Every row gives one point. To make a cloud, some directions were put in groups of two or more. Within a group, all points are equally far from the middle, so they leave a hole (a ring in 2 directions, a hollow ball in 3). The other directions are filled evenly. Then the cloud was stretched, turned, moved and blurred a little. How many holes are there, and how many directions does each take, smallest first?

Cloud (20 x 3):
[[-48 -13 -36]
 [-13 -12  39]
 [ 30 -10 -39]
 [  3 -62  16]
 [-24 -15 -42]
 [ 43   0  15]
 [ -6   8  35]
 [ 16   6  28]
 [-15  43  -9]
 [-14  42 -15]
 [-14  17 -40]
 [ 23  -2 -38]
 [-66   1 -37]
 [-20  46   7]
 [-44 -36   1]
 [ 17 -69  21]
 [-30  53 -12]
 [-21  46 -14]
 [ 50   0   6]
 [ 31  13  -4]]
Holes: 1 (2)

Cloud (29 x 4):
[[-12 -39  28 -37]
 [-21 -72   6 -29]
 [-56 -25   2 -16]
 [ 13  -2 -13  65]
 [ 37   3  -8 -18]
 [  0 -74  -7 -19]
 [-41  17   3 -19]
 [ 18 -41  -8  44]
 [-29   3  16 -35]
 [ 20  -6  25  35]
 [-33 -19  41  -4]
 [-10 -18 -43 -36]
 [  0  19  -2 -43]
 [-20 -22  45  -1]
 [-13  37 -13 -27]
 [-31  17 -50  40]
 [ 10  -4  37 -26]
 [-30   6 -44  56]
 [ 14  -8 -59   1]
 [-10 -51  23 -36]
 [-19  24  32  25]
 [-23  46 -25   2]
 [ 20  54 -22  20]
 [-45 -80 -12   1]
 [ -9 -41  34 -30]
 [ -2 -10  34 -34]
 [-22  41  13  31]
 [ -9  26   5 -36]
 [ 18  32 -11 -30]]
Holes: 1 (4)

Cloud (78 x 8):
[[-28 -21  10 -25 -15  35  35   8]
 [-27 -23  18 -10 -18   0 -73  40]
 [  5   8 -30  -3 -49 -40 -50  -3]
 [  7  43  24 -39   4 -15  15  28]
 [  7  14 -31 -32 -42 -25 -41  39]
 [ 65 -11  21  -3 -14  27 -52  24]
 [-11  23   1 -49  21  27 -52   8]
 [-40 -42 -31   5 -31 -24  22  15]
 [-15 -58  33  33 -18  35 -27  -1]
 [  0 -28 -17   0  24 -36 -60  11]
 [ 11  42 -45  26  -2 -20 -31  -4]
 [ 13 -35   6   7  59  -5 -28   9]
 [  7 -18 -18 -20 -26 -68 -31  35]
 [ 76   3 -21  14  10  25 -20 -22]
 [ 44  47  24 -24 -12   5 -11  24]
 [-31 -14  50  -6 -25  10 -63  43]
 [-10 -32   6  34  20  24 -27 -65]
 [-10  51  18  20 -19  -9   1  20]
 [ -1 -42  -5  54  28   4  24 -34]
 [-10 -14  -1  33 -50 -23 -60  15]
 [ 15   1  45  -9  33  20 -67   1]
 [ 14 -14 -20 -57  54  -5   5   3]
 [ 38 -65 -18 -36 -20 -15 -16 -38]
 [ 46 -10  -1  -8 -30  36  20  25]
 [ 54 -14  30 -28  -8  45 -41  28]
 [-21 -23 -10  37  23  -7   0 -66]
 [ 24 -11   4 -35 -10   0 -84  19]
 [-18  38   7  50  -8  34 -33  17]
 [ 40 -19  27  24 -14  23  24  35]
 [  7 -30 -45  -7 -48 -15  11 -16]
 [-21 -57 -24  17 -49 -23 -32   0]
 [ 14  41  -6 -42  40   1   8   5]
 [ 33  -6 -47  10  20 -14   5  39]
 [-25 -13  27 -33 -49  38 -56   6]
 [ 22 -23 -11  13 -69  -9  18   1]
 [  5 -33  37 -67  11 -42 -25  16]
 [-18 -62  10  15  45  15  26 -19]
 [ 67 -17  44  -9 -38  25 -10 -11]
 [-30  -6   3  54   6 -23 -34 -17]
 [-19 -32  21 -10  18  21  62   4]
 [  9 -61  12 -53  -1   3  22  31]
 [  1  -8  -6  14  38  43  34 -39]
 [ 38 -31 -42 -42  19   8   4  -5]
 [-12  -5  65 -17 -46  31 -34 -25]
 [ 57  -6  20  -2  14  59 -17 -33]
 [ -1 -40   7  39  32   9  46  -5]
 [-50   2  25  16   1  53   1  14]
 [ 40 -17  28 -22 -32 -15 -65  37]
 [ 15 -46 -31  -9  10 -36  59   5]
 [ -2 -51 -47  29  26  -5  27 -24]
 [-25   9  78 -37  -7   5 -35  30]
 [ 67 -15 -47  -5  -5 -31 -10   0]
 [  7 -39  26  58 -12  24 -20 -29]
 [-13  -2  14  -5 -63  40  -5  24]
 [  5  34 -16 -37 -11   5 -55 -14]
 [-24   0  -9  44  20 -10 -50 -34]
 [-32 -53  24 -41   3  24  -5 -30]
 [-64 -18 -15 -22  22 -34  -4   4]
 [-28  40   5  16 -17 -10  21   5]
 [ 39 -34 -13 -12  14  30 -22 -62]
 [  2  20  46  -2  -7 -27 -42 -18]
 [ 49  19  -5 -46  16  23   9   7]
 [-13 -42  20  -8  -3  53 -44 -38]
 [  0  19  -8  22 -23 -44  -8  47]
 [  2   0  33  38 -49   6  18 -11]
 [-36  26  13  18  34  20 -17 -43]
 [-32 -32  30  -7 -29 -48 -25 -30]
 [ -3  19   2  37 -23  -7  -5 -45]
 [ 25 -46  24 -50   1 -18  26 -46]
 [-25 -65   9 -35 -14   5  32  14]
 [  1 -11 -21 -10 -42 -21 -19 -50]
 [ 47  16  53 -17   3  40 -44  22]
 [  1  47   4 -21 -22  36 -45  33]
 [ 13  14  26   3   9   8 -83 -16]
 [ 39 -36  38  40  13  28  -8 -25]
 [-14 -28  27  28 -15  15 -61 -46]
 [ 18 -29  35 -15 -23  31 -32 -60]
 [ 18 -38 -33 -22  44  26  12 -10]]
Holes: 2 (2, 6)

Cloud (107 x 9):
[[   9  -11   25   16   70    1  -29   55   11]
 [  42   21   30    5    7    7   42   -2    2]
 [  33   21  -28  -45   18   -3  -17  -23  -19]
 [  -2   29  -24    1   -2  -18  -25   -4  -78]
 [ -28   -7  -25   21   15  -30  -53   53  -24]
 [ -26   64   -9  -49   56    0    3    1   -6]
 [  -5   30  -21  -30   -2  -15   26  -58   -2]
 [   4  -33   28  -39  -28   16    2   66   32]
 [  11   30   35   20   -8  -33  -34    6  -39]
 [   9  -72  -31   -4    5    5    4   49  -37]
 [  31    6  -52    6  -10  -43  -10   66  -10]
 [ -10   -9  -42    9   43   -5   27   23   31]
 [  -4   45    5  -39  -20    2   18   29   27]
 [   7   26  -37   35   51  -31  -12   33   16]
 [   3    2   10   34  -43  -31  -45    7  -12]
 [  15  -68    1  -40  -17  -23  -58   46   24]
 [   0  -19   27   39   33  -56   -9  -29    1]
 [   7   40   -5  -25   44  -53    2  -19    9]
 [ -38   31  -37  -31   22   -3   34   25    8]
 [  -1   11   -9   42   57    8   33   15    3]
 [  -9   91  -17  -14   17   35    4    8  -25]
 [ -33    7   39   -6   57   -4    3   12  -21]
 [  -2   24  -38   -2   17   23  -26  -48  -36]
 [ -39  -56  -30  -10   21   37   10   -1    3]
 [   4   14  -18   32   43  -26  -28  -68  -27]
 [ -10   -4   62  -12   26   33  -18   -8  -14]
 [  37  -26   -6    6   55  -12  -12  -26   29]
 [   3  -15  -20   -2   22   57   -4   34  -32]
 [  22  -52   -7  -16   45  -37  -47   10   40]
 [ -19  -24   -4   11  -57  -10   52   27  -11]
 [  24  -49   51    0   28   10  -38   37   29]
 [ -27   24  -24  -23   63  -18  -30   29   27]
 [  -1    6  -44  -14   19  -68  -24  -19  -55]
 [ -17  -12   37    3  -70   -6    5  -10    1]
 [  13  -24    1  -44  -32  -52  -39  -19   23]
 [  12  -29  -16   -3  -55  -36   10  -53  -25]
 [ -28    9    5   22  -28  -35  -48  -39  -21]
 [  31   38  -11    7  -41  -42   10    3   27]
 [   8   46   26   18  -16    7  -41   19   -6]
 [ -17   -8   25  -23  -18   37   14  -56   -3]
 [  25  -42   36   49    5  -10   -3   34    0]
 [  20   12   28   25    5    2   12   28  -45]
 [   9  -58   28   -6   -3  -11   23   53   35]
 [   2  -22    9  -31   40  -42  -51    3   29]
 [  28   10  -12  -14    6   45   22    5  -32]
 [  35  -33   10   31    5  -28   34  -11   15]
 [  11  -49  -67  -14   29  -39   -1   25  -23]
 [  -8 -113   -1  -16  -14  -15  -19    5    3]
 [  39   13    8   19  -62    0   31   11   44]
 [  16    7   40  -18  -58   17  -15   16  -25]
 [ -16   51   18    0    1   18    9  -56   27]
 [ -37  -28  -36   -6   41  -71  -54   -6  -31]
 [ -34    2  -28  -10  -26   -6   45   42  -29]
 [  18  -17   17   37  -50  -42  -12  -31   -1]
 [  38  -18   18  -33   35   -6   19   33   47]
 [ -27   62  -15   -9    3  -16   -6   37   -2]
 [ -20   20  -21   32  -10  -48  -50  -28  -19]
 [  12  -46  -16   35   11  -12  -19  -34  -34]
 [ -10   21   18   43  -14  -18  -12   31  -43]
 [  -8   13   41    5  -19  -37  -35   -9  -35]
 [ -35    1  -33  -45    9  -43  -44   -3  -36]
 [ -17   48  -45    1   48  -21   16  -22  -70]
 [ -40  -40  -23  -11   77   13  -36    1  -54]
 [  -7  -28  -23    2   24  -42  -21  -46  -57]
 [ -24   20    0  -54   31   16    8   36   -8]
 [   6  -28  -32  -18   49    0   39   19    5]
 [   1    3  -34  -50  -18  -30  -14  -12   34]
 [  56   18   17   18  -14    0  -30   40   24]
 [   2  -22  -48    4   49  -22   -4   -9  -57]
 [   2  -11    6  -16  -50    6   29  -25  -47]
 [ -16   19  -20  -11    5   13    3   -7   55]
 [ -23   54   -7   25    0  -22   26   -1   15]
 [  22  -58   41   12   38  -27  -43   26   19]
 [ -18    9  -14   12  -17  -18  -43  -57  -47]
 [  25   -4    1  -26   24  -26  -57  -40   -8]
 [   1    8  -55  -12   48  -60   18    7  -16]
 [  32   -4  -41   23   15  -58  -29   43   -1]
 [   4  -42  -64   -2   46  -31  -20   22  -32]
 [   9   10   21    9  -31  -46    3  -45   17]
 [ -41   44   -1  -24   16   35    9   38    9]
 [  -7  -50   26   18   -9  -65  -27   12  -20]
 [ -56  -34   -1    1   14   33  -26   39  -23]
 [  42    8  -47   14    7  -23   -9  -17   -8]
 [ -12   14  -14    6   38  -69   -7  -49   -1]
 [  45   11   -3  -66   -1   33   26   25   13]
 [ -36  -39  -28    0   58  -58  -52  -21  -51]
 [ -40  -19  -25   -3   -5   42   21   45  -12]
 [  48   23    7  -43   -8   -2   21  -24   38]
 [  -5  -19    4   28  -49  -51  -29    8   11]
 [ -17   24  -25  -37   67    1   -1  -56  -17]
 [   6   12  -54   13   -7   -7   50   37  -18]
 [   0  -17  -14  -39  -10  -28   -3  -61    5]
 [  -8   12  -44  -24  -10  -54    7   48  -45]
 [ -22  -48  -28   37  -29    9    3  -12    3]
 [ -15   44  -37   21   39  -21   30   39  -43]
 [  21    1   36   31  -52  -29   10   25  -13]
 [ -10  -33   -9  -10  -66  -17  -33  -29   18]
 [ -22  -46  -27  -25   28  -12  -34   60  -30]
 [   2   34   39  -29    1   43    8   11   35]
 [ -23  -35   -8  -41   41    3  -46  -14  -46]
 [ -17   28  -11  -40  -44    9   54   20   -2]
 [ -11   56    9  -16   22   59  -20   31  -16]
 [  -1  -37   25  -43  -44   59   26    9   20]
 [   3   89   10    1   18   -4   -4   11  -34]
 [  26    2   33  -21  -16    8   49  -20    4]
 [ -33   40  -44  -16    2  -11  -22  -54  -53]
 [ -13  -14    9   44   -1  -44   10    9   19]]
Holes: 2 (4, 4)
